Rows are points. Two turns around zero, p and q, are shown by what they do to some points. Where does a point land after both, in the order given? Backwards means that the second turn is done in reverse. Each puzzle has new turns, and all numbers are rounded.

Turn p:
[-41  29] => [ 46 -21]
[ 16 -25] => [-20  22]
[25 -4] => [-25  -1]
Turn q:
[-8 30] => [-9 30]
[ -4 -50] => [ -2 -50]
[13 21] => [12 22]
Where do these land?
q, then p backwards: [ 24 -14] => [-22  17]
p, then q: [ 12 -36] => [-20  32]
q, then p backwards: [ 7 31] => [-11 -30]
q, then p backwards: [-43  19] => [ 40 -25]

Turn p:
[-29  16  22] => [ -1 -35 -19]
[  6  22 -15] => [24 -3 12]
[ 13 -43 -38] => [-28  33  39]
[ 39 -25  23] => [ -9  44 -26]
[-29  30   8] => [ 14 -40  -6]
Turn q:
[ 1 34 -7] => [ 17 -18  24]
[-12 -47 -30] => [-17 -11 -53]
[44 22  6] => [-25  -8  42]
[-21 -21  44] => [  8  51 -12]
[-12  11 -13] => [ 15 -14  -2]
Where do these land?
p, then q backwards: [ 20  12 -64] => [ 6 55 39]
q, then p: [31 17  8] => [-13 -16 -30]
q, then p: [-2 15 10] => [  7   6 -16]
q, then p backwards: [17 12 27] => [ 11 -16 -28]
p, then q backwards: [-30 -48   8] => [ 48 -29 -10]
q, then p backwards: [-36  -8  12] => [31 17 16]

Turn p:
[-25 -20  17  35 -36  32] => [-25  24  53 -14 -24 -10]
[  1 -29 -39 -23  29 -14] => [  1 -13 -54  -4 -29  -1]
[14 35 -2 -8  8 28] => [  7 -30  12  17  21 -23]
[-42  30  -7  -1   3  25] => [-28 -43  25  -7   2   5]
[-26 -40   8  -9 -32 -16] => [  7  23  11 -26 -38  30]
[-22 -33 -14  13  30 -45] => [-30  20 -49 -20 -10  26]
[ 46  30 -14  -2 -41  31] => [ 31  -6  34  55  -2 -25]
[ 50  41  28   0   8 -27] => [32 13 -8 28 61  2]
[  2 -15  24  -4  31 -14] => [  3  12 -23 -30  19  -3]
Turn q:
[ 11  28 -12 -40  45  -9] => [-29  32 -15 -40 -27 -17]
[-37   9  -5 -23  41 -28] => [-49  -8 -31 -32   3  -4]
[ 29 -43  22  23  -1  16] => [ 26 -22  28  24   2 -38]
[-17  -5 -17   5 -39  20] => [ 1 -3 13 31  2 37]
[  7  -7  -1  42 -15  41] => [ 25 -13  51  10  11  13]
[-33  17 -19 -29 -18  43] => [-38  30  22  19   1  39]
[  6   6  49  16 -28 -41] => [ 39  -2 -40  10  42 -13]
[ 33  -4 -18   6  16 -41] => [ 24 -15 -27 -23 -34 -16]
Where do these land?
p, then q: [ -2 -35 -28 -55   6  33] => [ 28  -4 -29  56 -38   2]
q, then p: [-33  -6 -28  -9  14   6] => [-13 -12  23 -28 -24   5]
q, then p backwards: [ 27 -27 -17  -8 -43  -1] => [ 28   1 -38 -15 -34  -6]
q, then p: [ 23  18 -24 -12 -20  43] => [ 9  1 50 11 32 -8]
p, then q backwards: [ 12 -20  44  41   3 -11] => [  3  45  32 -24  12  24]
q, then p: [-18  18  15  46  25   3] => [ 28 -12 -29 -40   5 -15]
q, then p: [-13  32  53  21 -10 -41] => [  0 -30 -66  14   7 -26]
p, then q: [  5  20 -14 -24  25 -32] => [ -8 -20  32  -4 -37   1]

Turn p:
[ 51  24 -54   4 -21 -22  33 -14] => [ 18  -1   4 -51  59 -29  15 -29]
[-50 -37   3  15  24  13 -35   9] => [ 15 -12 -10  30 -45  45 -27  -2]
[ 18 -17  -7  -2 -26  45 -13  28] => [-30 -36  18   8  14  -3 -39  -4]
[ 32 -24  15  -5  -2 -14  39 -35] => [ 21  -6  35 -31  -5 -26  29  24]
[ 13   9  36   0 -15 -12 -18 -31] => [ 1 41 25  4  1 -9 -4 28]
[-27  29  -5   8  45  42  22 -24] => [ 34 -16 -45  37 -12 -37   4   7]
[ 48 -22   4   9   2 -31 -11  38] => [-31   0   4 -61  -1  19 -14   9]
[ -1 -16 -25  26 -21   7  22   8] => [ 15 -35   6  -7  28  17   2  -3]
[-20  21  35  27  46  10 -23 -15] => [ 18  26 -40  23 -28  -2 -18  39]
[-27  -6   6 -30 -32 -21  -4  59] => [-59  -5   7  11   0  43  23 -25]
[-35  39 -10 -51  -1 -18 -13 -23] => [ -1  46  -4  35  -9 -16  27 -45]
Turn q:
[-26 -28 -19 -40  26 -29  28   7] => [ -7   9  53  -7  21 -19  45   6]
[ 19 -14  34  20   5 -38  12 -31] => [-16   2 -16 -19  29  -9 -15  51]
[ 34  -3   3 -10  -9 -27 -30   4] => [ 16  -1  -5 -15  22 -32 -31  -8]
[-16  51  22  -6  23   4 -35  -3] => [ 28  -9 -29  57   6 -12   3   2]
[  3   3  13  13 -44 -17   7  14] => [ -9  -6 -33 -34 -13 -17   4  -4]
[36 11 19 27 15 48 39 38] => [-36 -67   0   6 -15  39 -18 -11]
[ 20 -36  17  20  -9  -8 -27  28] => [-16  -7   7 -15 -22 -34 -43   4]
[-31  36 -52   6  24  35 -16 -15] => [ 52  14  13  37 -22  44  17 -13]
[-39 -20 -36 -30 -32  31  22 -43] => [-12  66  10 -11  -4  40  38 -26]
Where do these land?
q, then p: [-18   4 -41  15  -9  -2  -3 -33] => [-27  -5  -6   0  28 -42  -7   2]
p, then q: [-15   4  13 -17  42   0  24  30] => [  1  19  12 -43 -20  12  31 -12]
p, then q: [ 28 -15  46  44   8  30  32  31] => [-19 -16  53  -7 -41 -46   8 -25]
q, then p: [-29  50 -42 -42 -11  -4 -38  13] => [ 40  14  14 -51  36 -44  11  26]
p, then q backwards: [ 46 -20  28  42  15  -4 -10 -33] => [ 12 -28 -19  47   9 -48 -14 -20]
q, then p: [ 20 -42  14  -5  15  26  10  27] => [  3  17  16  40 -27  31  -1  16]
q, then p backwards: [-15  33 -20 -55 -14   3  14 -14] => [-28  30 -35 -12 -21 -34  25  -8]
q, then p: [ -7  15 -34 -16 -27 -42  -7   1] => [ -7  13   7 -38   1 -41  26 -11]
p, then q: [ -9 -30  37  35 -17  -7 -21 -22] => [-20 -38 -20  20 -24 -11 -27 -28]

Turn p:
[ -6  10 -52  43  53  32   3 -16  30] => [ 23  30 -13 -47  25 -66   1  27  11]
[ -7 -34  74 -17 -22 -16   6  17   9] => [-23 -63   8  38  10  41  15   7   4]
[ -1 -23 -31  12   0  24  -5 -33  -1] => [  6   1 -38 -24 -22 -25  -4   9  -2]
[ 13 -21  28 -17  -3 -22   3  24 -41] => [-21 -25  37   8 -26  30  -5  -1 -18]
[  4   1 -40  -1  27  -5 -44   2   4] => [ 16  41   1  -7 -13 -19  22  26 -25]
[ -3 -19   6 -20 -17  -6  29  40 -24] => [-26 -11  21 -16  -8  48 -14   2   7]
[-11  25  -9   4 -26  32 -14   0  25] => [ 24  17 -37   1  30  10  -5 -10  -4]
[ 21   6 -49  36   1 -12  -2 -24  20] => [ 40  24  -9 -25 -19 -33  18  -8  24]
[-40   3  15 -10 -10 -29  14  -2  -5] => [-42  -1   1  11   8  10  20 -23  11]
[  0  -8  53   2  -9 -20  -2  18 -74] => [-32 -44  44   6 -19  23  -9 -34 -45]
[ 25  23 -44  44  24   6 -15  -3  20] => [ 52  30   7 -29   6 -40  10   4   3]
[  6  37  48 -74 -18  16  27 -23  36] => [-15   2 -21  83  27  20 -49   1  34]
Turn q:
[ 12 -50 -13 -42  -2 -27 -10   2   8] => [ -7 -19 -26  -9 -29 -20 -46 -21 -23]
[-18 -16 -18  11 -13  -3 -50  13   7] => [ 12 -22  31   4 -13  -4 -35  30  -6]
[ 42  39   1 -25 -49  -1  14 -39  18] => [ -3   1 -22 -25  -8  61  -4 -33  48]
[ 31  40 -29 -59 -35  18  -7  -4 -21] => [-22   9 -36 -13  17  72 -37   3   3]
[  9  -4  13  24  36 -29  -3   7 -35] => [ 23  16   8  -5  40 -39  -2 -12 -14]
[  1 -29   3  51  26  39  22   2  22] => [-29 -18  28 -16  -5 -38  54  12   0]
[-29   2  -4 -13  -6   8  -7 -24 -22] => [-18  20   8  30   1   5 -19   2   9]
[-35 -19  16  57 -13  23  19  35  -5] => [  4 -11   7  17   1 -43  40  55  22]
[16 -3 67 22 38 14  7 12  8] => [ 13 -34   5  18  33 -23  54 -29 -10]
[-31  40 -34 -27  17 -42  14  -4  20] => [ 29  58  -2   0 -36  27  -5  -6 -29]
Where do these land?
p, then q backwards: [-32  16  -4 -18   7 -19  -6 -37 -13] => [-18 -25   5 -17  20   9  33 -24 -13]
q, then p backwards: [ 20  19   5  67  38  28 -41 -16   1] => [ -2  16  27  43  43 -32  14  60  -1]
p, then q: [  5  17  -1 -32 -16 -43  -1  -5  33] => [  7   1  22 -19 -11  10  52  10  26]
p, then q: [  9 -19 -43 -15 -36  17   0   6   2] => [-23  -9  -8 -17  -5  49 -12  25  -1]
p, then q: [ 17 -23 -17  28 -30 -28  19  36   9] => [-35 -32 -32   1 -19  23  24 -22   5]
q, then p backwards: [ 42 -14  22   6  31  -1  56   8  -7] => [-56   4 -14  48  -8  -1 -15 -26   9]
p, then q: [  9  -8  76  33  25   5  -2 -36   1] => [ 11  -8   6 -11  -9 -88 -21 -20   3]
q, then p: [ -7   8  16 -13 -39  21  -7  24 -45] => [ 20  16  10 -41  23 -11  23  38  -9]
p, then q: [-37  16 -52   2   2  52  -7  22  13] => [ -4  35  -4  -4  19  49 -13   5 -59]
q, then p backwards: [-25 -11  -3 -59  19 -32 -12   0   6] => [ 20  23   4 -27 -23  20 -30 -27 -39]
